Each row is a point. The ring and each string are closed loops that go straight from each point to the next, and from the last back to the first. Before rounding, they use only three directions, however many columns there are. Count how often each string passes through the ring. Passing back the other way cancels.

Ring:
0:   7 -41  24 -54
1:   3  24 -15 -35
2:  -6  92 -23  -8
3: -18  88  -2  18
4: -22  48  17  25
5: -15 -21  44   2
6:   4 -58  45 -48
String:
0: -20 106 -32  30
1: -24 102 -42  42
2: -12 147 -32  10
3:   2 152  -3 -30
4:  -5  60  11 -18
5: -15  41   2  10
6: -30  32  -7  49
7:  -7  27  21 -15
8:  -6  21  47 -22
9: -16 -18  61   2
10: -28 -51  53  32
11: -23 -23  23  26
12: -16   2  13   8
13:  -6  13  37 -19
14: -18  28  46  10
15: -29  58  19  45
16: -32  70  -8  55
17: -18 126  -6  20
18: -13 140 -17  10
Times through: 1

Ring, 7 rows:
0:   61   17  -33    8  -43   46   17    4   -4  -16  -74
1:   37   27  -36  -20  -10   37    2   10   54   31  -83
2:    3   11   -9  -49   29    6   -9   13   67   64  -55
3:  -36  -28   55  -73   68  -62  -10   19   28   86    1
4:  -29  -48   97  -58   55 -110   10   26  -36   67   22
5:    0  -42   84  -31   21  -90   23   22  -65   31    9
6:   41  -16   23    0  -25  -13   25   10  -56  -13  -31
String:
0:    5  -27   24  -33   17   -6    1    4  -23   18   -5
1:    9  -36   11  -27    9   26   -4   -8  -42   -7    9
2:   15  -23   14  -24    5    8    3    1  -28    5  -11
3:   24  -17   43  -16   -3  -48   23   19  -38   19  -28
4:   53  -11   56   12  -38  -73   48   28  -78   -5  -46
5:   66    1   34   20  -51  -48   47   25  -65  -13  -64
6:   46    4   25   -1  -26  -37   32   23  -27   12  -61
7:   25   -5    9  -21   -2   -4   10   11   -4   19  -41
8:   22   -7  -14  -24    0   38   -3   -2    3    8  -32
9:   33    5   -4  -16  -10    7   11   11    7   18  -55
10:   36    8  -45  -16  -14   74   -6   -6   22   -2  -53
11:   52   32  -75   -9  -28  101   -7   -6   54   -1  -86
12:   51   51  -49  -13  -22   34    9   19   83   42 -119
13:   28   34    2  -29    4  -36   16   32   68   71  -97
14:   13    6   23  -35   16  -41   11   24   30   58  -55
15:    9   -8    5  -35   16    5   -2    7   14   32  -31
16:   -6   -5  -25  -53   35   50  -25   -4   54   43  -27
17:  -32   -7   14  -77   67  -16  -23   13   77   93  -24
18:  -50  -15   86  -89   89 -131   -1   42   64  140  -20
19:  -35  -22   82  -73   69 -114    4   35   29  107  -12
20:   -2  -17   30  -43   28  -29    1   13    5   46  -19
21:  -15  -31    9  -53   40   21  -19   -5    5   31    9
22:  -43  -54   67  -72   71  -53  -13    8  -14   62   39
23:  -53  -64  155  -74   81 -192   20   43  -50  102   41
24:  -35  -57  164  -59   62 -213   36   51  -66   94   25
25:   -7  -34  107  -40   32 -141   31   39  -45   65   -6
Times through: 3
String, 29 rows:
0:   91   16  -28   38  -79   42   37    5  -53  -53  -81
1:   66   -5  -37   18  -54   80   13  -12  -52  -57  -43
2:   22  -15  -18  -22   -2   53   -6   -8  -11   -6  -20
3:   27  -11   30  -15   -6  -31   20   16  -28   16  -35
4:   25  -12   36  -17   -4  -41   21   18  -29   20  -34
5:   20  -15    6  -23    1   13    3    3  -15    9  -24
6:   37  -20  -19   -6  -22   62    2  -12  -44  -34  -16
7:   59  -12   20   16  -46  -10   34   10  -75  -32  -40
8:   60   -2   36   15  -44  -49   44   24  -62   -9  -58
9:   46    1   25   -1  -26  -34   31   21  -31    8  -56
10:   27   -7  -12  -19   -6   35    1   -1   -5    2  -34
11:   40    0  -53   -9  -22   98   -9  -16    1  -25  -40
12:   69   25  -76   11  -51  111    3  -11   14  -35  -81
13:   33    4  -45  -17  -12   78   -8   -9   17   -5  -46
14:   24    3    2  -24    0    0    8   12   14   28  -50
15:   44   37    1  -14  -15  -35   25   33   49   54 -105
16:   42   44  -37  -20  -12   20    8   20   79   49 -109
17:   29   29  -60  -29    0   75  -14    0   77   31  -79
18:   18    9  -48  -34    8   76  -18   -7   51   21  -50
19:   22   29  -49  -36    9   55  -13    6   86   47  -80
20:   26   45  -14  -35    9  -21    9   32   98   83 -110
21:   26   34   17  -30    7  -61   21   39   66   81  -99
22:   23   16   18  -28    6  -42   17   28   35   57  -72
23:   49   50  -10  -14  -18  -31   25   36   72   63 -124
24:   58   44  -55   -5  -32   52    9   12   61   20 -110
25:   41   12  -71  -13  -20  113  -14  -16   30  -16  -56
26:   34    3  -37  -16  -12   67   -5   -6   12   -4  -46
27:   30    3   20  -17   -6  -31   20   21   -2   30  -55
28:   80   26   -2   25  -62  -13   43   23  -26  -12  -97
Times through: 1

Ring (6 x 14):
0:   6  25 -33  19  84  11  23 -36  21 -67 -30 -16  44 -20
1: -44  24 -14  69  48 -34  13 -31  37 -53 -55 -39  30  10
2: -59  11  -2  66   0 -28  27 -30  36 -28 -31 -95   5  18
3: -13  -3   1  13 -52  10  56 -33  -4  26  23 -74 -10   4
4:  51  -4 -10 -39 -48  45  69 -38 -41  48  53   0   2 -20
5:  53   9 -28 -37  26  51  54 -39 -21  -9  29   2  26 -34
String (26 x 14):
0:   16  -11   -4  -26  -61   45   72  -36  -19   37   57  -83  -16  -12
1:   -2    3  -19   -4   12   37   50  -36   13  -28   20  -98    7  -17
2:   21    4  -13   -9  -12   26   53  -36  -14   10   22  -26   10  -14
3:   71   -2   -5  -42  -67   33   71  -39  -65   81   53   69    7  -18
4:   87   -3   -3  -51  -81   34   75  -39  -81  102   60  103    8  -19
5:   30    6  -10   -7  -21   17   52  -36  -25   26   19   13   14  -11
6:    9    4  -24  -16   25   49   52  -37   11  -36   25  -97   11  -24
7:   40   -6  -18  -49  -22   68   72  -39  -20   12   62  -72   -1  -30
8:   61  -13   -1  -54  -90   53   83  -39  -59   84   78   -1  -12  -19
9:    3   -2  -10   -8  -22   34   58  -35   -1    2   32  -87   -3  -11
10:  -10    8  -15   15   11   15   42  -34   13  -23    2  -71   11   -7
11:    6    2    3   15  -55   -4   52  -34  -22   46   14   -2    1    6
12:  -23    7   -8   29   -5    0   40  -33   14  -13   -5  -70    7    2
13:  -68   10  -14   55   39   -2   27  -31   60  -75  -27 -167    6    5
14:  -10   11   -7   31   -7   -9   37  -33    3    0  -11  -22   14    3
15:  -25   14    0   54  -16  -34   30  -31    5    9  -28   -4   14   16
16:  -11   13   -7   35   -2  -15   34  -33    2    0  -17  -10   17    5
17:  -48   17  -17   54   48  -11   22  -31   45  -65  -36  -99   20    3
18:  -98   24  -17  100   81  -39    2  -28   86 -111  -76 -153   23   17
19:  -81   22   -4  101   32  -58    7  -27   54  -54  -70  -77   19   28
20:  -94   19   -6  100   41  -47    9  -27   70  -75  -66 -131   13   25
21: -109   15  -12   93   56  -27   12  -27   89 -104  -57 -205    6   19
22:  -94    7    3   86   -5  -35   25  -27   59  -44  -37 -163   -7   28
23:  -19    3    7   36  -57  -19   46  -31   -7   38    1  -30   -4   16
24:   11    2    5   14  -63   -7   53  -34  -28   56   15   13    1    7
25:   10  -11   10   -6  -97   16   70  -34  -32   73   48  -42  -20    4
Times through: 0

Ring:
0:   16   44  114  -83  -25   57  -39  -48   93  -22  101  -17  -18  -26
1:   -7   57  115  -90  -29   54  -40  -60  108  -15  110    2  -38  -30
2:  -34   46   51  -54  -19   19  -11  -48   74  -14   72   29  -38  -26
3:  -36   19  -21   -8   -1  -14   20  -21   19  -24   20   37  -16  -18
4:  -20  -16  -93   41   19  -45   52   15  -46  -38  -38   30   20   -7
5:   12  -46 -126   69   32  -56   64   43  -91  -52  -72    7   58    2
6:   35  -48  -99   57   29  -40   52   43  -85  -54  -61  -14   69    2
7:   50  -21   -9    2   10    4   12   15  -23  -47    1  -34   50   -7
8:   42   11   62  -44   -8   36  -18  -16   37  -37   54  -33   20  -16
String, 27 rows:
0:  -23   36   64  -68  -30   20  -31  -56   82    7   81   22  -21  -37
1:  -51   61   85  -85  -37   27  -35  -76  115   12  105   42  -55  -41
2:  -58   67   52  -53  -14   22    1  -52   86  -27   77   46  -70  -21
3:  -31   37    7  -17    3    7   22  -20   33  -45   35   28  -35   -9
4:   -9   13   -2  -15   -2   -2   11  -16   18  -29   25   14   -1  -16
5:  -21   13    2  -26  -13   -7   -1  -29   32   -7   34   25   -1  -27
6:  -54   31   13  -43  -25  -10  -10  -53   62   13   55   52  -28  -37
7:  -50   50   29  -39  -11   10    6  -43   64  -24   59   43  -50  -21
8:  -19   43   32  -28    3   22   15  -22   44  -52   48   15  -36   -7
9:   -6   24   26  -31   -5   14    2  -23   37  -32   44    8  -10  -17
10:  -14   26   50  -58  -26   15  -26  -48   67    4   69   16   -9  -35
11:  -18   54  126 -110  -48   47  -63  -82  130   22  126   14  -33  -48
12:   15   81  189 -126  -35   97  -62  -71  148  -30  153  -25  -53  -26
13:   31   41   99  -62   -7   60  -19  -26   67  -54   81  -31  -15  -10
14:   25   16   42  -32   -2   27   -3  -13   29  -44   44  -19    7  -11
15:   22    6   44  -45  -17   19  -22  -27   39  -12   52  -14   22  -27
16:   47   -4   52  -44  -14   26  -26  -18   30  -19   49  -35   40  -23
17:   74  -14   33  -17    7   30   -2   13   -6  -57   22  -58   52   -4
18:   65   -8    6    9   26   25   27   30  -28  -87    1  -52   38   11
19:   25   -2    6  -12    2    8    7   -2    3  -38   19  -15   25  -12
20:   16   -2   14  -26   -9    5   -7  -17   19  -17   31   -7   25  -23
21:   42    2   58  -48  -15   29  -27  -22   38  -19   55  -31   31  -24
22:   31   15   80  -66  -24   37  -38  -36   62  -10   75  -24   17  -29
23:    4    7   20  -31  -12    6   -9  -24   30  -13   39    2   13  -25
24:   17   26   50  -36   -1   32   -1  -16   39  -49   51  -15   -6  -10
25:    8   52  102  -71  -14   56  -22  -40   84  -42   92  -12  -32  -16
26:   -2   30   49  -44  -11   24   -9  -31   52  -28   59    3  -13  -19
Times through: 4

Ring (10 x 14):
0:    1  -40   49   48   68   11   51   18  113 -100  -25  -80   47  -41
1:   -2   -7   16   57   80  -12   58   12   86  -73  -14  -80   29  -25
2:  -13   30  -35   43   69  -44   45    5   29  -24   13  -60    1   -3
3:  -28   39  -80   -8   12  -81   -7   14  -36   21   66  -23  -16    6
4:  -35   33  -89  -33  -17  -85  -32   17  -59   34   83   -5  -20    7
5:  -49   24  -75  -55  -39  -41  -47   -1  -77   50   63   28  -38   17
6:  -53   21  -48  -43  -24   12  -30  -24  -65   47   19   38  -50   26
7:  -49    5    0  -15    8   67    2  -40  -19   16  -35   27  -44   22
8:  -32  -25   41    7   29   78   22  -26   42  -37  -52   -7   -9   -3
9:   -9  -54   66   28   47   48   36    6  103  -93  -40  -54   38  -37
String:
0:  -34    8  -47  -27  -11  -37  -22    8  -27    9   47   -4  -13    0
1:  -41   31  -38   -3   22    9    9  -25  -29   24   -1    5  -40   22
2:  -74   48  -73  -62  -39   34  -43  -52 -121   98   11   80  -92   55
3:  -65   21  -34  -50  -28   59  -30  -48  -78   62  -12   65  -72   40
4:  -38  -11   -9  -25   -8   19  -15   -8   -7   -4    7    6  -15    0
5:  -33    5  -10    0   22   18   10  -14    4   -7   -7   -9  -18    5
6:  -56   28    3    4   36  107   27  -71  -28   35  -76   38  -72   44
7:  -60    7    9  -23    2  106    0  -61  -34   32  -59   52  -64   35
8:  -47   -9   -7  -36  -18   42  -22  -21  -24   11   -5   27  -30   10
9:  -39   10  -21  -12   10   18   -1  -18  -16    9   -1    6  -28   11
10:  -53   40  -44  -14   12   32    1  -42  -56   49  -12   30  -63   37
11:  -62   36  -97  -81  -66  -39  -70  -11 -120   85   74   59  -61   32
12:  -46   16 -107  -88  -82 -104  -87   31 -101   56  127   29  -22    3
13:  -43   49 -102  -37  -19  -77  -33    4  -83   58   79   11  -40   21
14:  -33   33  -45    7   31  -16   15  -13  -18   14   12  -13  -28   15
15:  -22   -2  -33   -9    7  -47   -7   20    7  -19   45  -31    8  -14
16:  -15   41  -84   13   33 -114    9   31  -11   -1   79  -55    4   -6
17:  -18   79  -85   56   88  -78   57   -5  -10   16   27  -59  -26   20
18:  -27   51  -45   40   70  -16   47  -21   -1    8   -7  -34  -30   19
19:  -22    9  -29    9   29  -31   12    8   13  -18   24  -34    0   -7
20:  -15   25  -68    6   24  -98    3   31   -3  -10   72  -51    9  -12
21:  -24   55 -107   -3   16 -120   -6   25  -46   28   91  -35  -14    6
22:  -38   66  -98   -5   19  -68   -1   -7  -67   53   54   -5  -45   28
23:  -31   15  -42  -11    8  -29   -5    2  -16    5   32  -13  -14    2
Times through: 0

Ring:
0:  -48    7   -8   27   65   35   42   14  -15  -21   51   32   67   -8
1:  -31  -41   -2   39   -5   41   43   22  -12  -22   39    6   69   21
2:  -10  -54  -12   38  -40   44   26   35   -9   -7   18  -12   59   41
3:   16  -49  -38   31  -64   35   -3   42    0    2   -6  -30   32   48
4:   30  -22  -70   20  -59   13  -31   34   12   -7  -18  -39   -1   33
5:   32   23 -100    6  -20   -9  -53   22   20  -15  -21  -33  -30    4
6:   26   67 -105   -6   43   -5  -60   28   15    6  -21  -12  -29  -11
7:   16   85  -91  -10   85   12  -51   41    3   32  -18    8   -8  -12
8:  -10   80  -57   -3  117   33  -19   45  -11   41    3   32   30  -11
9:  -39   42  -24   15  100   36   23   25  -16    4   37   39   57  -14
String:
0: -11 105 -58 -10 154  40 -23  55 -17  62  -1  45  34 -15
1:   2 114 -51 -15 170  67 -33  91 -28 119 -23  50  50   8
2: -22  95 -57  -5 144  27 -14  35 -11  30  15  43  30 -27
3: -30  54 -57   9  84   2   1   0   2 -35  35  24  16 -36
4:  -9  33 -46  11  58  31  -6  37  -7  17   9  14  34   4
5: -17  41 -29  11  87  50   5  52 -19  42  11  30  56   9
6: -59  40   4  20 129  54  48  31 -28  14  53  59  88 -13
7: -83   7   9  34  91  23  74 -18 -16 -67  89  51  79 -37
8: -68 -18   2  39  44  19  66 -18  -9 -74  79  30  68 -24
9: -68 -62  32  53   6  44  86   0 -19 -57  78  24  99   8
10: -19 -54  12  40 -15  68  42  53 -22  22  21   5  88  51
11:   1  -8 -32  22   7  44   1  48  -9  23   1  -2  45  31
12: -16  -9 -46  25  -2   8   8   4   5 -44  28  -6  22  -3
13:  -7 -66 -24  41 -70  25  22  17   2 -39  21 -26  40  33
14:  14 -82 -19  42 -96  46  13  47  -4   1  -3 -37  49  65
15:  30 -68 -19  35 -80  68  -3  80 -12  55 -28 -33  58  85
16:  16 -21 -35  23 -21  49  -8  60  -9  37 -14 -15  42  48
17:   0 -16 -42  24 -15  26  -1  30   0  -8   7 -12  29  22
18: -10 -48 -32  36 -51  17  18  11   4 -44  24 -20  32  21
19: -11 -84  -4  48 -76  42  37  28  -6 -26  24 -22  62  48
20:  -7 -86  22  48 -58  81  44  68 -25  36   9 -10  98  78
21: -13 -35  -4  33  -4  58  28  50 -18  21  15   4  73  42
22: -12   5 -40  20  22  25   5  25  -3  -8  17   3  34   7
23: -39   2 -33  27  31   5  28 -11   2 -62  51  13  34 -22
24: -70   9  -7  31  76  15  58 -19  -9 -69  78  39  62 -36
25: -74  42   4  22 137  40  58   8 -24 -19  72  64  84 -33
26: -23  52 -19   9 114  62  11  61 -26  60  12  43  70  10
27:  -9  36 -45  11  63  33  -5  39  -9  20   8  16  36   4
28: -15  38 -53  11  60  17  -5  20  -2  -8  18  14  23 -11
29: -25  91 -59  -3 136  19 -11  24  -8  12  21  41  24 -34
Times through: 3
String (31 x 14):
0:    0  -50   -7   35  -33   62   20   59  -16   30    2   -9   69   57
1:    9  -19  -29   24  -10   52   -1   59  -11   36   -8   -8   49   46
2:   26  -81   -9   39  -88   74    7   81  -15   54  -23  -33   67   91
3:   26  -81  -28   39 -107   45    0   53   -1   10  -15  -44   40   71
4:   14  -49  -53   32  -78   12   -7   19   11  -34    2  -39   11   31
5:    5  -13  -61   22  -30    5  -12   13   11  -35    8  -23    5    9
6:    0   -7  -72   21  -29  -14  -13   -7   19  -64   17  -25  -10   -9
7:   29  -13  -93   17  -67  -16  -40    6   26  -48  -10  -47  -31    9
8:   51    0 -112    9  -72  -17  -66   21   29  -25  -34  -57  -48   17
9:   54   22 -110    2  -38   -1  -72   41   21   12  -44  -45  -37   23
10:   42   43 -132   -3  -23  -36  -76    4   34  -40  -25  -44  -66  -15
11:   16   47 -112    2    9  -33  -50   -9   28  -55    0  -23  -46  -30
12:    3   37  -83    7   26   -8  -28    7   14  -32    7   -8  -12  -17
13:   18   77 -116   -8   50  -24  -60    7   22  -24   -9  -10  -43  -32
14:   36  117 -128  -24   92   -7  -86   40   15   34  -37   -2  -45  -23
15:   36  114 -104  -23  110   26  -77   71   -1   83  -46   11  -13    1
16:   20   65  -67   -4   76   43  -41   70  -10   72  -28   11   21   19
17:   22   83  -64  -10  106   56  -46   88  -17  104  -36   22   31   23
18:   10  105  -62  -14  143   55  -40   82  -20  102  -26   37   35    8
19:  -16  108  -57  -10  161   39  -20   52  -17   58    4   49   35  -20
20:  -34   58  -56    9   93    1    4   -3    1  -37   39   28   18  -40
21:  -18   35  -47   13   62   21    0   22   -4   -6   21   17   29  -10
22:   -7   29  -36   12   61   45   -2   51  -14   38    4   17   47   16
23:  -15   29  -18   14   80   64   10   65  -25   60    6   30   70   24
24:  -17   18  -30   18   51   38   10   37  -12   13   17   17   49    9
25:  -40   10  -36   25   42    4   26  -11    2  -61   52   16   32  -26
26:  -73  -14   -5   39   45    6   66  -33   -4  -96   87   30   58  -37
27:  -84  -47   24   51   26   23   91  -28  -12  -94   98   32   86  -21
28:  -46  -30  -10   38    8   19   48   -6   -4  -61   58   11   55   -6
29:  -17    1  -43   23   15   14    8   11    2  -31   26    1   27   -2
30:   -5  -23  -20   28   -3   50   13   49  -13   21    7   -1   57   37
Times through: 1

Ring:
0:  -53   -1  -21   78   -4  -38  -13   28  126  -31   48   -4  -38    7
1:  -37  -32  -14   58   -5  -10  -18   30  109  -43   42   25   -1   -6
2:   25  -58   14  -13    3   33    3   32  -45    1  -16   65   52   -5
3:   57  -50   10  -37    6   45   18   44 -112   29  -36   61   52    8
4:   27   -2   16  -11    8   -8   28   28 -103   59  -37   20   -3   25
5:  -45   33   12   56    2  -71   14    7   24   37    3  -20  -61   26
String, 31 rows:
0:  -28   19  -14   55    1  -41    7   30   44   13   19  -15  -48   24
1:  -71   44   -2   88   -1  -87    4    8   93   16   30  -37  -83   25
2: -105   55    6  114   -3 -117   -1   -9  142    9   42  -48 -104   22
3:  -73   22   16   77   -1  -80    1   -4   85   10   22  -13  -58   12
4:  -20  -10    1   38    0  -22    2   24   29    4   11   15  -14   10
5:  -10  -20  -36   48   -3    5  -10   53   77  -31   39   12   -9    9
6:  -38  -18  -44   76   -6   -8  -22   50  147  -56   63    4  -22    4
7:  -73  -17  -31  100   -9  -33  -31   30  200  -70   76    3  -31   -6
8:  -71  -11   12   75   -4  -52  -14    1  119  -26   35   13  -26   -5
9:  -29  -22    1   43   -1  -18   -6   22   57  -14   20   24   -4    1
10:   -5  -29   -9   28    0    4   -3   37   29  -12   15   29    7    5
11:    1  -56  -24   28   -3   33  -17   51   66  -47   33   47   32   -8
12:  -18  -66    5   28   -4   19  -19   26   68  -47   24   63   44  -20
13:  -29  -52   37   21   -1   -9   -8   -1   26  -14   -1   61   35  -18
14:  -17  -35   30   16    1  -13    2    7   -4    7   -9   46   20   -5
15:    7  -32    1   12    2    9    3   34   -9    2   -1   37   17    5
16:   28  -45  -11   -1    2   34    2   50  -23   -5   -1   46   33    5
17:   70  -75   -9  -41    4   77    6   62  -87   -2  -21   77   77   -1
18:   73  -67  -12  -40    5   75    9   65  -94    5  -22   69   69    4
19:  101  -75    6  -76    9   89   22   62 -176   33  -54   87   91    6
20:   59  -44   27  -48    9   36   26   33 -151   51  -54   62   52   11
21:   82  -44   19  -63   10   51   32   45 -186   61  -63   62   57   17
22:   18  -15   30  -12    7   -9   24   17  -95   52  -39   34   11   15
23:    4  -17    6   13    3   -6   10   29  -25   19   -8   25    2   12
24:   40  -22  -13   -9    5   25   16   53  -66   25  -15   29   15   20
25:   42   -1    3  -16    8    4   30   41 -114   60  -36   17   -2   31
26:    4   30   33    2    9  -51   39    8 -113   90  -47   -4  -38   36
27:  -36   61   57   27   10 -103   43  -22  -94  110  -50  -26  -75   40
28:  -37   29   33   37    5  -72   22   -5  -25   58  -19   -8  -49   24
29:  -14   -3    7   29    2  -26    9   22    0   20   -1   12  -17   14
30:   -2   -6  -13   30    1  -10    6   39   10    9    9    9  -15   18
Times through: 5
